Rows are points. The window is the flat piece filled in between its corners: a triangle in 3 columns, a solid with four corners in 4, and so on. A path goes straight from each point to the next, and from the last back to the first. After which points does the path pass through the window?

Window, 4 rows:
[[-18 -86  92 -21]
 [-24  44 -35  -9]
 [ 44  16 -46  -7]
 [-21  12  96 -22]]
Path:
(1): [-21  33 -24  17]
(2): [  2 -41  74   7]
(3): [  6 -38  49 -82]
(4): [-32 -49  84 -76]
(5): [-26 -48 108  57]
(6): [  0 -44  48  11]
(7): [-18 -41  40 -73]
(8): [ 10 -29 -23 -58]
(9): [  7 -25  -9  35]
(10): [-26   8  61   3]
(11): [-26   9  53 -39]
(12): [-22  40 -28 -38]
Through the window after points: 6, 12

Window, 8 rows:
[[113 -16  12  26  46   9 -23   3]
 [ -1  31  13  -9  14   4   8  -1]
 [-46   5 -35  47  -9   4  17   8]
 [ -7   4 -27   2  46   6 -24  -2]
 [-30 -18 121  -6  -5 -98 -26   0]
 [ -9  15 -35 -20  26 -36  20   5]
 [ -6  22 -30 -19 -15 -18 -21  -4]
 [-22 -16 -26 -30  -2   5  12  -1]]
Path:
(1): [-26  -4  -1   5   0 -10   0  37]
(2): [-18   5  -6  15   1 -24  -1 -45]
(3): [-23  10   7   4   0 -21  14 -53]
(4): [-30  13   9  -7   4 -23  -5  33]
(5): [ -5   5  32 -20  11 -20 -10  56]
(6): [  1  -1  25 -12  11 -27  -4 -33]
(7): [ -1  11  11  10  14 -21 -10 -31]
(8): [ -3   7  17  -6  15 -21 -16  42]
(9): [ -8   5  12   1   2 -23   1  22]
(10): [ -4  10  12  22   9 -21  14 -69]
(11): [ -2  19 -17   7  -3 -23  -3 -70]
(12): [-16  12 -27 -11  -9  -9 -15  36]
Through the window after points: 1, 11

Window (11 x 11):
[[ -88  -50   62   14   19  -35   52   43   46   26   -5]
 [  -3   29  -42  -42  -14  -67  -27  -71   37  -19   14]
 [ -19  -71   -1  -63    8   30   37   28  -13  -64    8]
 [  17  -20  -28  -36  -21  -38  -37   77  -55   13   24]
 [-121   48   79  -34  -84   11   35  -22  -21   11    5]
 [ -25   50   26   -7   32  -13  -52   49  -59  -46  -31]
 [   4  -87   85  -53  -50  -36   36   65   41  -42   15]
 [ -86  -92   26  -17  -62  -33  -21  -47   46  -12   26]
 [  68   34  -45   60  -52   65   -2  -33  -41    4   24]
 [ -37   43  -64   63 -100   -4   -2    0  -31  -21   25]
 [  -5   48  -26   13   67   73  -36   52   65    1  -12]]
Path:
(1): [ -1  39   5   7  16  22  -6  18 -29 -39  76]
(2): [  6  15 -22 -17 -24  18  10  37 -16   2 -51]
(3): [-15   4 -48  -2 -40  10 -25   6   0  14 -69]
(4): [-26  36 -10  18  11   3  -7 -11  -4 -18  71]
(5): [-41 -22  41 -20 -28 -38  12   7 -19 -50 101]
(6): [-24 -41   5 -23 -85 -38  11  17 -13  14 -75]
(7): [ -6  -3  -7  -3 -36  -4 -22  13 -18  -1 -74]
(8): [-33  10  23   4  10   4 -18   3 -22 -48 102]
(9): [-22 -17  37 -13 -23   4  19  21  -7 -28  62]
(10): [-20 -23  23 -17 -45  -2  17  17   7 -13 -19]
(11): [-17 -21 -15 -30 -61 -19 -14  29  -5   4 -51]
(12): [-22   2   8   2  -7 -25  -3  14 -20 -29 109]
(13): [-28 -12  20  -9 -17 -10  15   3  16 -29  66]
(14): [-29 -33 -13 -41 -52  -1  11  -3   8  11 -76]
(15): [-10   2 -56  21 -92   9  -2  -7 -13  19 -71]
(16): [-27  41 -18  41 -45   0  -1  -2 -23 -38  81]
Through the window after points: 7, 9, 11, 15

Window, 12 rows:
[[  49   20  -21   66  -19   18  -24  -28   -5   18  -15   -2]
 [   0  -67   32    3   52 -121  -23   13  -25    2  -42   57]
 [  17   83  -19    8   -1    0  -37  -34   63    1  -35  -24]
 [  21   54    6   37   10   -5   22   91  -35  -35   26  -16]
 [  48   -9  -28   12    8  -21  -23  -16   84   36   -3   -5]
 [  37   21  -43  -15  -16   14   13  -10  -18   32  -23  -35]
 [  14   13  -44   13  -42   11    7  -38    8  -43   24  -21]
 [ -19  -81   82  -19   52  -39  -34   77  -41  -22  -33   58]
 [  24   13   11  -12  -60  -25  -14  -47  -13   34   47   12]
 [   7   41   78   64   24    9   86   68  -17  -53   -7  -54]
 [ -40   26   23   36   64   36   49   43  -79  -16   58  -27]
 [  84   43    6   11   14   -8  -36  -18   29  -28   -2  -63]]
Path:
(1): [  5   3  -7  26 -54 -23 -36  -8  -6  23  35 -56]
(2): [ 43  22   7  -4  -2  -6  13 -27   1   6   7  43]
(3): [ 54  21  24 -24  58  10  44  13 -39 -30  26  57]
(4): [-23   5   7  61 -18 -20 -28  55 -16   0  -7 -51]
(5): [-34 -53  39   4  23 -38 -39  57 -32  -9 -14  -6]
(6): [ 43 -32  73 -23  53 -12   9  42 -22 -26 -32  94]
(7): [ 47  18   0   4  21   4  26  -4 -13  -4   5  19]
(8): [ 20  -4   0  26  -3 -11 -10  21 -25  -2  -3 -35]
(9): [  7  -1   1  42  -4 -19 -34  24  24   9  -1 -60]
(10): [ 47  26 -12   3  12  -5  10   6  11  -2   4   4]
(11): [ 59  48  11   6  61 -21  13  17  -6 -44   2  24]
(12): [ -6   4  33  33  -4  -4   5  35  -6   7 -15 -38]
(13): [-25 -14   8   5 -10 -41 -60  41  -9   3  23 -60]
(14): [ 46  23  -6  13  17  11  25 -32 -22   5   2  52]
(15): [ 47  33 -16   7   6   6  12   5  -2  -2  -7   9]
(16): [-19  10  -3  27 -23 -21 -29  17   3  18   2 -81]
Through the window after points: 1, 3, 5, 9, 15

Window:
[[ 34  -1  39  30 -27  -9  21  48  13  17   9  -7  17 -25]
 [ 40  18  10 -38  13 -19  -2  -9 -54  -3  -2  -2 -14  -3]
 [-82  54  15   4  25  26 -35  53 -28 -44 -19 -65 -11  36]
 [ 45  13  29 -10 -35 -25 -11   3  54 -12  -3  -7  -4  11]
 [  0   3  46 -35  -6  -5 -54  13  17  79   8 -29 -19  39]
 [-20  36  32 -44   5 -32  27 -39   2  15  80  42   5  75]
 [ 69  37  37  -2  38  82 -17  67  36  31   3 -11   9   9]
 [ -3   4 -60  11   9 -28 -25  48  15  34  43 -26   2 -53]
 [  4  45 -37 -37  56 -10  42  38  -7  21 -18   5  -7 -40]
 [  1  11   9  21  48 -13 -21  -9   1  39  -8  15  24 -11]
 [  1 -32   5   0 -91 108 -11  33 -33   2 -22  32 -79   4]
 [ 26  17  12 -27 -56  16   1  18  16  -7  -5 -48  42  46]
 [  1  42   7  35  -5   4  76 -27  50  -1  60 -35 -41  77]
 [  3  -9  58 -29 121   9  -3  38   4 -25 -13 -25  55  25]]
Path:
(1): [ -1  13  13  -4  23   0 -15  50 -19   6  -8   0   5  35]
(2): [ -3  20  37 -35   9  46 -15  -9  35   1  14 -50   8 -50]
(3): [ -2  34  20   7   8  32  27  -4   4 -15  35 -41   3 -20]
(4): [ 10  22 -16   3   3  -1   8  41  14 -10  -1  -7  -4  39]
(5): [ 22  12 -30  11  25 -27 -11  56 -14  20  -6  33  -7  70]
(6): [ -5  12  48  -2   7  35  -2 -32  20  18   9 -22   8 -43]
(7): [  2  34  48 -53  13  32  -4   1  17  11   6 -27  17 -57]
(8): [18 14  4  6 15  8 -8 28  6 23 -1 -4  4 34]
(9): [ 29  14 -23  -5 -10 -15  -2  62 -13  27 -35  29  -8  52]
(10): [-16   9  47 -25  -2  56  -6 -14  15  12  32 -40 -29 -44]
(11): [ -9  32  46 -26  -2  66  13  -5  12  14  22 -44  13 -29]
(12): [  9  16   2   0  14   9  -7  44  -1   4   0   2 -14  27]
(13): [ 26  15  14   8   7 -20   4  41  -8   4   1  16  -4  36]
(14): [-11  10  28 -41   5  22 -20  -5   1  10  13 -19  14 -22]
(15): [-42  42  26 -19 -11  35 -11  -2  -4 -20  24 -60  19 -22]
(16): [ 10   9   4   8  44 -21 -16  64  -4  14 -29   0 -30  84]
Through the window after points: 5, 7, 9, 11, 15

Window (14 x 14):
[[  72   85   24   46  -16  -86   27   57   28   45   52   30   -6  -12]
 [  34   68   24  113   76  -24   27    0  -83    9   77   22  -49   10]
 [  -7  -30  -38   64   15  -45  121   72  -38  -43   16   46  -19   52]
 [ -63  -45   98   11   82   32  -25  -26  -52   57 -101   70    7   34]
 [ -71   76   28   20   52    2   -6  -47   11   73  -91   10  -81  -28]
 [  76  -28  -49   55  -57   69  -59   57  -35   27   -7   12   29  -33]
 [  -6   48  -18  -79  -56  -69  -18   67  -70  -55   76  -19   -8  -59]
 [ -13   -6  -73  -49   86  -19  -20   65   38  -29  -13    7   50  -61]
 [ -56   45   27   60   50   22  -11   11   33    7  102  -24  -36  -72]
 [  47   -7   -3  -34   75   23   81    6  -39   66   19   46  -70   79]
 [  24   24  -38   42  -47  -41   20  -33  -37  -47   83   23   -7   26]
 [  78   79  -25   11   21  113  112   -6   -9   25    7   12   14   10]
 [ -19   18  -82  -20  -59  -70   95    9 -108   15   79  -18   51   21]
 [  85    8  -15  -21  -68  -70  100  -26   -1   15  -48  -82  -22  -31]]
Path:
(1): [ 11 -41  -2  12   3 -34  57  16 -47  43  29  67 -24 -57]
(2): [ 20  30 -18  34  34  -8  63  -8   0  43   2  48 -24 -44]
(3): [ -3  50  26  46  18  24  13  15 -42   9  13 -62 -17 104]
(4): [ 24  47  13  50  17   9  23  46 -37  23 -10 -22 -22  61]
(5): [ 20   8  -9  34  30   4  54 -20 -14  23  27  29 -13 -26]
(6): [  4   5 -21  -4  -7 -33  57  38 -49 -24  34  37 -23 -43]
(7): [ -8  41 -12  14  -6 -47   0  66 -28 -20  33 -48  12  86]
(8): [ -6  33  -2  33  25  11  12   9   1  15 -23 -17  -9   8]
(9): [ 12   8   9   9  39 -40  44 -18  -6  60  21  65 -36 -65]
(10): [ 21  23 -21  -2 -15 -32  61   9 -32  -2  27  60   8 -34]
(11): [ 34  34 -37 -20   7 -16   3  54 -45   9   8 -55   8  39]
(12): [ -6  67 -29  24  23 -47 -33  43  -7 -37   8 -53  -1  58]
Through the window after points: 6

Window:
[[ -85   58  -19   30  -21  -27  -55  -60   46   61   39   79    0  -51]
 [  43   71   96   20   53   67  -41   47   -3   -2   42  -31  -16  -25]
 [  26  -89   26  104   22  -27   37  -13  -25  -62   -3   14  -39  -24]
 [  26  -47   72  -14   29  110  -20  -54   81  -13   -3    0  -35   -8]
 [ -60  -28   61  -55   43  -11   76  -18  -76   10  -37    5    8  -21]
 [  42    1   41  -49   61  -92  -44 -101   10   16   31   95   55  -16]
 [  52  -52   51  -40  -55  -29   10   44  -58  -31  -97   52  -44  -35]
 [  21  -16  -33  -53  -47  -58   42   34   86   18  -67   74   32   32]
 [ -35   77  -13  -66  101  -61  -19 -107    6   -4  -29   14   36   20]
 [ -71  -10  -23   30  -67    3  -49   39   62   22   62  -42  -29  -10]
 [ -49   -9    8   53   -1   29   25  -99  -73   -9   15  -38   38   13]
 [  15  -88  -48   13   36   41   22   44  -26    6  -24   21  -52   23]
 [  11  -47   94    0  -24  -12  -35  -16   -6   85 -121   18  -20  -43]
 [-101  -18  -14   10  -30   16  -67   12   60   20  -17   39   46  -17]]
Path:
(1): [-34 -26  66  13   4   0   1 -20  32 -13  -7  51 -37  87]
(2): [  7 -10   7  -8  17  42 -10 -36   9   8 -11 -17  23 -65]
(3): [-17 -12   4   8   4  12 -25 -19  10  10  -9   9  10 -50]
(4): [-38 -17  52   8   8 -11 -23 -26 -14   4  -2  31 -15  18]
(5): [-67 -11  41   6 -18  -2 -34 -22  16  29  22  78 -36  63]
(6): [-44   8 -12   8 -10  -8 -32 -18  28  22 -17  29  25 -64]
(7): [ 24   8 -48 -36  50   5  15 -61  17  -4 -19 -21  61 -89]
(8): [-48  38  26 -26  51 -45 -18 -66 -10   4 -21  29   1  51]
Through the window after points: 1, 5, 7
